Each point is reached from the start by the listed moves, each made once or not at all, plus a little noise. Say if it took an odd or an even number of moves. Then give how often each move was made.

Moves:
(1): [ 1.5 -1.9  0.4 -1.1 -0.7 -4.6]
(2): [-0.3  0.7  3.2  1.6  3.5 -5.9]
(3): [ 3.5 -1.2 -0.4  4.1  5.2  3.4]
Start: [ 2.8  3.6  0.4 -2.1  1.7  1.1]
Points:
[ 2.8  3.6  0.4 -2.1  1.8  1.2] => even (0, 0, 0)
[ 4.1  2.5  4.2 -1.8  4.8 -9.4] => even (1, 1, 0)
[ 6.1  3.1  3.3  3.5 10.5 -1.3] => even (0, 1, 1)

Moves:
(1): [-3.3  4.2 -0.5 -0.8]
(2): [-1.7  2.7  0.1  2.8]
(3): [-2.6  6.6  4.3  0.6]
(4): [ 4.9 -2.7 -2.9 -1.0]
Start: [ 0.6 -2.8  4.2 -0.4]
Points:
[-5.1  4.1  3.9  1.7] => even (1, 1, 0, 0)
[-2.4  8.0  5.5  1.2] => even (1, 1, 1, 1)
[-3.6  6.8  8.2  2.9] => even (0, 1, 1, 0)
[-2.6  1.6  3.5 -1.4] => odd (1, 0, 0, 0)
[-1.0  0.2  4.2  2.1] => odd (0, 1, 0, 0)

Moves:
(1): [ 2.0 -1.0 -6.4  1.1 -3.8  2.0 -4.3 -0.4 -4.3]
(2): [-1.4  1.0 -6.8  3.6 -5.0  5.2  0.6 -1.7  4.9]
(3): [-3.3  0.4  1.5  0.3  2.7  7.7  6.6  1.1 -3.2]
(4): [ 0.7 -1.6 -1.7  1.2  3.1 -0.6  2.2  3.3  0.7]
(5): [ 0.2  4.8 -0.2 -1.4  5.1  0.7 -3.5 -0.6 -1.1]
(6): [-0.6  1.1 -0.1 -3.3  0.7  0.8  0.6  1.8  1.3]
(7): [-3.2  3.7 -0.1  1.7  0.3 -1.4  2.2  1.3 -1.7]
(8): [ 3.7  1.5  2.1 -3.6 -1.7 -2.4  1.4 -0.2  0.3]
Start: [-2.2  0.1  0.9 -2.7  1.9 -0.5 -0.4 -0.5 -0.1]
Points:
[-0.5 10.5 -4.0 -7.8  2.6 -0.9 -3.8  1.6 -5.3] => odd (1, 0, 0, 0, 1, 1, 1, 1)
[ 1.8  1.0  1.4 -8.5  3.9 -2.6  3.3  4.4  2.6] => odd (0, 0, 0, 1, 0, 1, 0, 1)
[-4.6 11.9 -9.1 -4.4  0.4 12.8  2.9  0.9 -3.6] => odd (1, 1, 1, 0, 1, 1, 1, 1)

Moves:
(1): [ 2.7 -5.3  2.1  1.9  0.1 -3.0 -2.3 -2.4 -1.0  1.7 -3.4 -3.3]
(2): [ 6.3  1.4  2.3 -0.4  0.8  1.9 -4.8  3.3 -1.1 -6.5  0.1 -0.3]
(3): [-3.0 -3.2  2.9 -2.2 -2.7 -2.9  1.9  0.5  2.9  1.2  2.8 -0.8]
(4): [-1.0 -1.4 -1.2  0.1 -2.1  0.0 -0.6 -1.4  0.3  2.6  2.2  1.1]
(5): [ 0.1 -1.1 -0.5 -2.9  1.1  1.5 -1.2  3.3 -1.3 -1.6 -2.0 -0.4]
(6): [ 4.9  0.8  2.0 -3.6 -1.2 -1.7 -2.5  0.7 -3.4  0.1 -3.0 -1.5]
(7): [ 0.0  1.7  0.2 -0.7  1.9 -2.5 -0.4  1.4  0.3 -1.7 -1.4  1.6]
(8): [-5.3  3.6 -1.0 -2.3  0.9  3.5 -1.8  1.7  1.4 -1.2  2.1 -2.8]
(9): [-1.4 -1.2 -1.1  1.3 -3.0  0.2 -0.1  1.2  0.0 -1.0 -0.1 -1.6]
(10): [ 1.4  2.3 -3.4 -0.9 -0.3 -0.8 -0.3  0.6  1.5 -2.4 -1.1  0.2]
(11): [ 1.9 -0.2 -1.8  0.1  2.1 -2.0  0.6  1.0 -0.4  2.4  0.7 -2.0]
Start: [ 0.0  1.3 -2.4  0.2  1.5 -2.0 -1.8 -1.4 -0.5 -1.5 -0.4  0.4]
Points:
[  9.0  -2.5  -3.1  -0.8   0.4  -2.1 -10.4   4.5  -2.2 -11.2  -6.4  -4.9] => odd (1, 1, 0, 0, 1, 0, 0, 0, 1, 1, 0)
[  8.2  -0.9  -2.1  -1.9  -0.7 -10.2  -7.2   0.0  -2.8  -4.8  -9.4  -4.0] => odd (1, 0, 0, 0, 0, 1, 1, 0, 1, 1, 0)
[  6.7  -4.4  -1.8  -0.8  -0.7 -10.8  -6.5  -1.0  -4.3   2.4  -5.3  -5.5] => even (1, 0, 0, 1, 0, 1, 1, 0, 1, 0, 1)
[  7.2   0.6  -1.3  -9.5  -3.9  -6.6 -10.1   7.9  -0.9 -11.2  -2.5  -1.3] => even (0, 1, 1, 1, 1, 1, 1, 0, 1, 1, 0)
[  9.8   4.4   1.7  -7.9   0.1  -7.9  -7.6   5.2  -0.5 -11.1  -2.9  -0.1] => odd (0, 1, 1, 0, 0, 1, 1, 0, 0, 1, 0)

Moves:
(1): [-5.1 -3.4 -0.6  4.3 -0.3  0.9  0.8 -3.1  0.5  4.5  0.9 -1.1 -2.5]
(2): [-5.0  1.0  1.4 -5.1  2.5 -3.1 -4.8 -2.6  3.2 -3.0 -4.1  2.8 -5.7]
(3): [ 0.2 -3.2  2.2  0.7 -0.5 -1.4  2.5 -2.3  1.0  1.5  2.7  1.8 -1.0]
(4): [ 3.4 -2.9 -1.4  2.0 -2.5 -1.3 -2.8  2.3 -2.1 -1.0  1.0  0.4  2.6]
(5): [ 0.6 -3.6  1.3 -1.8  0.3  0.9 -1.0 -2.6  2.7  2.7 -7.5  2.9  1.5]
(6): [-1.0  1.9 -1.1 -0.1 -1.3  0.9 -0.1  2.3  0.0  2.4 -1.8 -1.2 -2.6]
(7): [-1.8  1.4 -3.0 -0.4  3.9 -0.2 -1.9  0.3 -3.0  4.2 -1.2  0.2 -1.3]
(8): [ 1.3 -1.6 -0.1  4.4  0.1  1.6  0.7  4.4 -1.3 -0.4  0.4 -2.0 -0.4]
(9): [-1.7 -0.7 -4.4 -0.7  2.4  1.4 -0.7  2.8  0.6  4.2  1.1 -1.3 -0.3]
(10): [-0.1  1.8 -2.2 -3.2  0.1 -4.2  1.9  4.2 -4.8 -2.9 -4.9 -1.9 -0.9]
(11): [ 0.2  0.3 -1.5 -0.7 -0.6 -1.7 -0.7  4.6  4.4 -2.0 -5.0  1.9  1.3]
(12): [-5.1  5.2  2.4 -4.3  1.0  0.6  0.7 -3.5 -3.8  2.1  4.4  3.8  3.0]
Start: [ 0.6  3.7 -0.9 -0.3  3.6  3.3 -0.2  3.7  0.9  0.3  0.5 -2.4  0.9]
Points:
[-6.1  3.4 -0.9 -6.4  5.6  5.6  1.3  0.4  1.6 13.1 -0.5  3.7  1.2] => odd (0, 0, 1, 0, 1, 1, 0, 0, 1, 0, 0, 1)
[ 2.8 -1.1 -4.3  6.1  3.0  2.7 -2.1 10.4 -4.1  6.7  1.5 -3.4 -1.5] => odd (0, 0, 1, 1, 0, 1, 1, 1, 0, 0, 0, 0)
[ -3.0  -1.5   2.7  -7.6   5.1  -2.2  -3.9   0.7  12.2  -0.3 -13.3   6.8
  -3.3] => even (0, 1, 1, 0, 1, 0, 0, 0, 0, 0, 1, 0)
[-2.8  7.2 -3.1 -3.0  5.6  2.6 -4.1  2.6 -7.8  5.6  4.4  2.1  5.2] => odd (0, 0, 0, 1, 0, 0, 1, 0, 0, 0, 0, 1)
[-2.9  0.5  0.1 -0.6  4.8 -1.2 -2.4  7.8  8.3 -3.7 -5.6  2.3 -4.7] => even (0, 1, 1, 0, 0, 0, 0, 1, 0, 0, 1, 0)
[ -4.1   0.8   1.0  -8.5   4.0  -4.9  -3.7   7.8  -0.1  -3.1 -12.8   7.4
   1.1] => even (0, 1, 1, 1, 1, 0, 0, 1, 0, 1, 1, 1)
[-1.4  1.3 -1.4 -3.2  1.1 -3.2 -6.0  7.7  7.1 -2.1 -6.5  3.2 -4.6] => odd (0, 1, 1, 1, 0, 1, 0, 0, 0, 0, 1, 0)

Moves:
(1): [-2.0 -4.0  3.1  1.1 -1.4  0.6  1.8  0.5 -1.3 -4.4  1.1 -3.9 -4.4 -0.8
  0.0  0.1 -0.8 -0.9  0.9  1.8 -0.4]
(2): [ 2.3 -3.6  0.8  1.9 -2.5 -0.6 -0.2 -2.1 -1.1  2.0 -2.5  0.2 -0.1  1.4
  0.5  0.9 -2.1  0.0  2.3 -1.9 -2.2]
(3): [-0.5  1.2 -2.1 -3.8 -1.5 -2.9  2.9 -0.8 -1.1  0.9  3.0  1.2 -2.3 -2.3
 -6.3  4.1  2.1 -3.4 -1.9  7.3 -0.9]
(4): [ 0.4 -0.6  1.4  1.3 -0.4  3.4  1.9  1.0 -0.8  0.6 -1.6  3.3 -1.7  2.0
  3.7  0.6  1.0  3.2  4.5 -2.6 -1.9]
(5): [-1.2  4.9  1.9 -1.5  0.5  4.0 -3.1  1.0 -1.1  4.6 -0.2  0.3 -0.4  1.1
  0.1 -0.2 -4.0  4.7 -1.6 -1.0  5.2]
(6): [-0.5  2.4 -1.0  1.1 -0.4 -3.4 -1.0  2.5 -3.5  0.0 -2.5  1.7  3.2 -3.9
  0.3 -1.3  1.6  0.3  0.8 -1.8  0.1]
(7): [-4.7  0.6 -2.4  2.7  2.2  1.2 -1.4  2.5 -1.3  3.1  1.9 -0.6 -3.8  2.6
 -4.1 -0.3  5.8 -1.4  0.4  2.0 -1.3]
(8): [-2.1 -1.2 -3.0  1.3 -0.5  0.0  0.4  0.6 -2.2 -1.6 -0.7 -1.6 -0.9  1.0
  1.1 -0.9 -0.3  2.8 -0.1 -0.2 -0.8]
(9): [ 1.1  4.7  0.4 -2.1 -6.0  1.5 -3.0 -1.0  0.3 -2.0  3.9 -3.2  0.8  0.0
  1.7  0.8  0.3  2.8 -0.7  1.3  0.6]
(10): [ 0.8  2.8  4.2 -1.8  1.2  1.5 -2.1  3.0 -2.0  1.6 -4.0  1.8  2.9  4.0
 -0.5 -1.9 -3.4  1.5  1.0  2.1 -0.1]
(11): [ 4.1 -6.2 -0.2 -1.3  4.6  1.3  0.7  0.4 -3.9  5.3 -5.1  0.3  2.2 -2.0
  6.5  0.1  2.2  3.1  0.9  1.6 -0.2]
(12): [ 2.7 -3.5 -0.3 -0.3  0.6  1.2  3.6  0.4  1.2  0.5 -0.5 -2.8 -4.5  2.2
  0.6  5.3  4.7  2.6 -0.5  2.5  6.4]
(13): [ 0.6 -1.6  0.3  5.7  1.5  1.1 -1.6 -5.1  4.9 -6.6  5.4 -0.4 -2.6  2.0
 -2.4  2.0 -3.1  1.5 -0.3 -0.8 -0.2]
(14): [ 2.9  3.8 -1.8 -1.6 -2.4  0.7 -2.4 -0.5 -0.6 -1.4  0.1 -0.4 -0.4 -1.3
 -0.4  1.1  0.4 -1.1 -3.7 -0.5  1.2]
(15): [-0.7 -3.1 -2.3  1.2 -0.3 -1.9 -1.7  0.8 -1.4  1.4 -2.4  2.4  0.4 -2.6
  2.5 -3.1  2.3 -1.0  0.7  1.8  3.5]
(16): [ 1.4  4.5  2.9 -1.5  2.5  2.3 -3.7 -0.8  4.2 -0.7 -1.4 -1.0 -2.3  2.4
  0.4 -2.5 -3.8  5.3  3.6 -4.6 -0.1]
(17): [-0.3 -2.9  1.2 -4.4 -3.0  1.2 -0.3  5.6  2.0  2.6 -2.4 -0.5  0.8 -3.5
  1.5  4.6  1.4  1.2 -3.9 -0.1 -0.2]
(18): [-0.5  3.2 -0.6 -0.9 -1.4  0.6 -0.9 -5.3  1.4 -2.0  1.4 -1.4  0.7 -1.8
 -3.9  4.0  4.8 -4.3 -3.9  2.8  0.1]
Start: [ 5.2  1.2 -1.5  5.7  2.6  1.6  1.9  4.7  1.0  3.0 -0.9 -4.2 -0.8 -1.4
 -0.6  0.7 -6.5  1.6 -1.4  1.4 -5.3]
Points:
[ 10.5   1.3   3.7   3.0   9.1   9.3  -3.7   4.6  -2.0   9.5 -14.3   1.5
   1.0   0.1   7.4  -1.9  -3.3   9.0   6.0   2.6  -4.2] => even (0, 0, 0, 1, 0, 0, 0, 0, 0, 1, 1, 0, 0, 0, 1, 1, 0, 1)
[ 12.3  -0.4   6.5   4.0   9.7   8.8  -4.2  11.9   1.8   6.2 -12.4   0.3
   1.9  -0.3   9.1   2.5 -11.2  18.1   4.7  -4.7  -8.0] => odd (0, 0, 0, 1, 0, 1, 0, 0, 0, 1, 1, 0, 1, 0, 0, 1, 1, 0)
[  8.8  13.5  -0.1   7.6   6.4  11.1 -16.2   7.7  -4.1   8.3  -5.8  -3.0
  -1.9   0.1   3.3  -4.4  -8.2  16.6  -0.8   1.1   3.6] => even (0, 0, 0, 0, 1, 1, 1, 0, 1, 1, 1, 0, 1, 1, 1, 1, 0, 0)
